Every row gives one point. The window is the flat piece filled in between its corners: a triangle in 3 columns, a solid with four corners in 4, and so on. A path goes straight from each point to the next, and from the last back to the first. After which points does the path pass through the window?

Window, 4 rows:
[[ 0.27  0.41  0.37  0.43]
 [-0.27 -0.76  0.31  0.52]
 [-0.24  0.37  0.15 -0.22]
 [-0.45 -0.24 -1.07 -0.03]]
Path:
(1): [-0.26  0.59 -0.01  0.14]
(2): [-0.03 -0.32 -0.53 -0.63]
(3): [-0.16 -0.14 -0.69 -0.22]
(4): [-0.62  0.01 -0.35  0.89]
(5): [-0.13  0.49  0.29  0.62]
(6): [0.44 0.19 0.27 0.15]
(7): [-0.08 -0.67 -0.50 -0.21]
(8): [-0.92 -0.31 -0.06  0.68]
(9): [-0.32  0.04 -0.19  0.40]
(10): [ 0.61  0.19 -0.31 -0.25]
(11): [ 0.16 -0.59 -0.29  0.17]
(12): [-0.36 -0.12  0.74  0.90]
(13): [-0.47  0.37  0.61  0.51]
(14): [ 0.16  0.02  0.31 -0.03]
(15): [ 0.44 -0.13  0.76 -0.01]
(16): [-0.34  0.67  0.21  0.18]
Through the window after points: 3, 5, 9

Window, 6 rows:
[[ 0.77  0.15  0.45  0.07 -0.45 -0.18]
 [-0.23  0.72 -0.15 -0.16 -0.20  1.27]
 [-0.15 -0.78 -0.11 -0.11  0.42 -0.45]
 [-0.21  0.14  0.03 -0.09  0.91  0.53]
 [-0.11 -0.19  0.48  0.39 -0.54 -0.29]
 [-0.02  0.28 -0.38  0.06  0.64  0.03]]
Path:
(1): [ 0.15 -0.01 -0.07  0.39  0.50  0.07]
(2): [ 0.03  0.23 -0.31  0.59  0.29  0.70]
(3): [-0.31  0.05  0.27 -0.72  1.17  0.04]
(4): [-0.37  0.58 -0.55 -0.42  0.28 -0.20]
(5): [ 0.39 -0.14  0.00  0.56  0.80  0.35]
(6): [ 0.11  0.26 -0.06  0.27  0.27  0.61]
(7): [-0.26  0.14  0.02 -0.97  1.15  0.25]
(8): [-0.96 -0.05 -0.28 -0.85  0.24  0.19]
(9): [0.31 0.35 0.10 0.64 0.11 0.57]
(10): [ 0.51 -0.59 -0.30  0.53 -0.01  0.08]
(11): [ 0.01  0.20  0.11 -0.11  0.47 -0.18]
(12): [-0.06  0.24 -0.15 -0.33  0.04  0.02]
Through the window after points: 2, 4, 12

Window:
[[ 0.56  0.08 -0.80 -0.71 -0.31 -0.09]
 [-0.01 -0.03 -0.07 -0.78 -0.85 -0.18]
 [-0.03 -0.40 -0.02  0.36  0.56  0.84]
 [ 0.02 -0.24 -0.52  0.00 -0.79  0.32]
 [-0.24  0.47  0.26  0.51 -0.63  0.25]
 [ 0.00 -0.35  0.10 -0.08  0.60 -0.54]]
Path:
(1): [ 0.72 -0.02  0.90 -0.19  0.30  0.41]
(2): [-0.27 -0.29 -0.65 -0.32 -0.01 -0.69]
(3): [-0.71  0.29 -0.14  0.09 -0.25  0.87]
(4): [ 0.43 -0.23  0.21  0.26 -0.70 -0.58]
(5): [ 0.33 -0.18 -0.11 -0.04  0.01  0.09]
(6): [-0.52 -0.08 -0.43 -0.80 -0.22  0.01]
(7): [-0.79 -0.05 -0.55 -0.08 -0.08  0.06]
(8): [ 0.54 -0.41 -0.26 -0.30 -0.47  0.31]
Through the window after points: 1, 5
